Each row is a point. Each copy is the shape, with its points in the same order, turned, moved and blurred by noise. Say if it was mirrored as well.

Shape, 7 rows:
[[ -2.3  21.1]
 [ -4.4  -0.3]
 [-22.2 -10.8]
 [-18.7  34.0]
 [  7.1 -15.0]
 [ -0.5  10.3]
 [ 14.4  -2.4]]
Copy 1, 7 rows:
[[ -6.9  15.4]
 [ -7.9  -5.7]
 [-25.1 -17.3]
 [-23.5  27.7]
 [  3.6 -20.2]
 [ -5.3   5.2]
 [ 10.4  -8.1]]
Copy 1 is: only turned
Copy 2, 7 rows:
[[-16.6 -16.9]
 [ -7.3   6.5]
 [-22.0  23.0]
 [-33.2 -21.3]
 [  6.3  14.4]
 [ -8.5  -7.4]
 [ 10.6  -0.1]]
Copy 2 is: mirrored
Copy 3, 7 rows:
[[-21.4  -5.6]
 [ -1.0   7.2]
 [ -1.1  27.0]
 [-37.9   1.8]
 [ 18.1   4.3]
 [ -3.4   0.2]
 [  8.8  -9.7]]
Copy 3 is: mirrored

Shape, 10 rows:
[[ -8.5   3.0 -24.8  -0.5]
 [-10.2 -24.3  10.6  26.1]
 [-10.3  22.4  10.3   4.2]
 [  0.8 -11.3  19.5  19.5]
 [  7.2   9.2  -8.4  -5.9]
 [  0.4  -2.5 -29.7 -10.1]
 [ 15.3   5.6  -4.5 -21.0]
 [  4.4  -9.4  20.8  20.9]
 [  6.2  18.3  -2.5  18.0]
 [-18.9 -21.9  -4.0   1.5]]
Copy 1 (10 x 4):
[[  3.6   1.7   0.1  29.2]
 [ 35.1 -25.9  -9.4  -4.8]
 [ 12.7  21.3  -6.6  -5.1]
 [ 28.1 -14.5   0.2 -16.8]
 [  0.5   5.7  12.5   8.3]
 [ -7.1  -4.3   8.5  27.1]
 [-15.9   3.2  20.4   0.0]
 [ 31.0 -11.2   5.9 -17.7]
 [ 25.5  15.0  12.5   6.9]
 [  9.0 -19.9 -16.0   9.1]]
Copy 1 is: mirrored
Copy 2 (10 x 4):
[[  8.4 -12.5 -21.0 -21.1]
 [ 10.0 -25.5  27.4 -10.7]
 [ -6.5 -15.9 -12.3  15.6]
 [  8.6 -12.6  22.9   6.3]
 [  7.7   3.4 -14.9  -3.3]
 [ 12.7  -0.1 -21.0 -28.6]
 [  4.5  20.5 -15.9  -4.6]
 [ 10.5 -11.1  23.8   8.7]
 [ 18.8 -14.1 -12.3  11.0]
 [ -3.6 -17.1   9.3 -27.6]]
Copy 2 is: only turned
Copy 3, 10 rows:
[[ 30.1   6.6 -13.1   2.4]
 [ -1.3 -28.8 -16.2  25.2]
 [ 14.8 -15.3  11.8 -13.8]
 [ -9.3 -23.0  -0.3  16.7]
 [ 13.4   9.4   4.3  -0.2]
 [ 29.8  18.9 -12.4   8.8]
 [ 15.4  19.6  18.0   6.7]
 [-13.4 -23.6  -0.6  14.8]
 [ -0.1  -2.9  -4.7 -13.2]
 [ 25.4 -15.8  -9.6  28.2]]
Copy 3 is: only turned
Copy 4 (10 x 4):
[[-14.3 -22.5  11.9   0.4]
 [-27.2  11.6   8.8 -33.7]
 [ -9.2   2.3 -20.8  -1.5]
 [-16.2  20.6   2.0 -23.0]
 [  2.0  -4.7   3.4   6.6]
 [ -2.9 -28.1  18.8   4.3]
 [ 19.0  -6.2   7.1   4.5]
 [-14.6  26.3   2.0 -22.3]
 [-14.7  11.7  -1.4  12.7]
 [-11.1 -18.2   5.9 -32.4]]
Copy 4 is: only turned

Shape:
[[  2.6  39.4  -0.7  -4.6 -20.5   0.6  21.2 -11.7]
 [  7.8  23.3  -0.3   0.0 -14.3   1.9  -3.1 -14.5]
 [ 17.4  12.7  -0.2 -13.9 -27.6  11.2   9.7   2.3]
 [ -0.1  22.1 -15.9   8.3 -16.4  11.6  -4.7   8.3]
 [-11.2 -14.1  12.0   7.1  21.2   9.5  17.3  -2.9]
 [ -5.7 -27.9 -18.3  24.9  26.6 -14.6  20.8   5.8]
 [-21.6  -7.0  -5.5  -3.7  34.4   1.9   8.6   2.8]
 [  1.0   7.5  20.7   7.6  21.8   5.8  -1.1  -1.3]
 [  3.2 -27.1 -17.4   9.4  30.8 -13.3   6.6  -9.6]
 [ -2.9   7.6 -14.1  -4.1 -18.1  15.4   4.6 -19.6]
 [ 10.2  27.3  -0.6 -18.1   2.2   7.4   3.6  -4.2]
 [ 14.7  24.2  -0.4   6.3  -4.6  23.6   9.6 -24.9]
 [  2.5 -14.3 -19.3  10.8  35.9   7.9  20.4  10.3]]
Copy 1:
[[ -2.9  39.8  34.3   5.3  20.2  -5.6  -9.7  -2.5]
 [ -9.6  28.5  24.9  -5.6   1.9  -0.7   1.7   4.8]
 [  3.7  26.0  18.8  -1.8  -2.1 -23.8 -17.2   0.5]
 [ -3.7  13.5  32.7  -4.0  -4.6  -7.3   4.4 -21.6]
 [ -2.8 -17.1   1.1  -3.6  13.7  19.4 -19.1  -0.8]
 [  3.5 -26.9 -14.9 -24.7  31.3  15.1   5.8 -16.5]
 [ -6.7 -16.8  -9.7  13.4  13.1  24.3  -4.4 -14.3]
 [ -7.3 -13.2  17.3   5.6   5.3  15.9  -3.3  17.2]
 [-11.0 -16.7 -24.0 -17.6  21.2  13.2  13.6  -6.0]
 [-19.3  29.1  15.4 -12.0  -1.6   2.6 -14.9 -15.7]
 [-12.0  17.1  17.1  19.6   8.7  -9.8  -5.3   2.4]
 [-31.7  17.9  30.5  -7.0  13.6  -3.4 -17.3   1.4]
 [-10.2 -28.8  -6.6  -5.2  28.2   0.5  -2.8 -15.6]]
Copy 1 is: only turned
Copy 2:
[[  9.1  14.5 -14.3   3.4 -25.8  12.2  31.2 -20.1]
 [  0.8  12.3 -12.5  13.6 -15.2  17.7  10.9  -3.5]
 [ -0.1  -0.8   1.1   7.2 -35.2   7.8   3.5 -10.1]
 [ -8.4  -1.0   7.5   6.9  -2.9  21.5  13.6 -14.3]
 [ 14.4  -5.8  -2.5 -20.7  12.9 -14.6   8.3  22.8]
 [ -0.4 -31.2  -6.7  -8.5  38.8 -27.6   3.6   0.9]
 [ -9.5  -8.0 -10.1 -28.9  22.2 -12.9  14.5  17.8]
 [ 13.5  11.5 -10.6 -17.1  13.3   7.3  -5.6  12.3]
 [ -3.1 -27.6 -25.1  -2.0  28.8 -18.2   0.0  16.2]
 [ -6.9  -0.9  -1.9  14.0 -15.2   7.3  25.6   9.7]
 [ -4.2   5.3 -19.5 -16.2 -18.2  15.7   7.6  -2.9]
 [ 21.7  -1.0 -14.8   5.2 -21.7  24.9  19.9   8.9]
 [ -2.2 -37.8  -5.7 -24.1  23.0 -10.0   1.5   5.7]]
Copy 2 is: mirrored
Copy 3 (13 x 8):
[[-24.9  41.3 -21.8   3.4   1.6 -12.0  -8.5  -6.8]
 [-23.5  13.3 -12.5 -17.2   6.2  -1.8  -6.3  -4.4]
 [-33.3  15.0  -4.0  -6.5  -8.1 -13.0   7.6  -2.3]
 [-19.1  13.0   2.8  -5.5  -6.2   6.7 -19.5  13.6]
 [ 13.4 -20.8  -3.8  23.0  10.2 -12.9   3.1   9.5]
 [ 28.9 -29.5   9.3  19.9  -8.0 -22.0 -23.2  -3.5]
 [ 16.0 -12.6   2.8  26.1  12.5   9.1   0.3  -3.1]
 [  8.3  -3.6  -2.7  -1.0  27.4  -4.0   9.2  11.6]
 [ 21.9 -34.6   1.2  12.0   0.0 -12.9 -17.6 -15.1]
 [-29.2  -0.6 -27.8   5.9  -5.5   3.6 -11.9   0.6]
 [-16.9  15.9  -5.8   1.8  16.2   3.5   2.8 -15.2]
 [-29.8   5.5 -21.2   1.9  19.8  -8.6 -17.8   2.9]
 [ 10.7 -25.9  17.2  31.7   5.8  -8.0 -18.5  -4.2]]
Copy 3 is: only turned
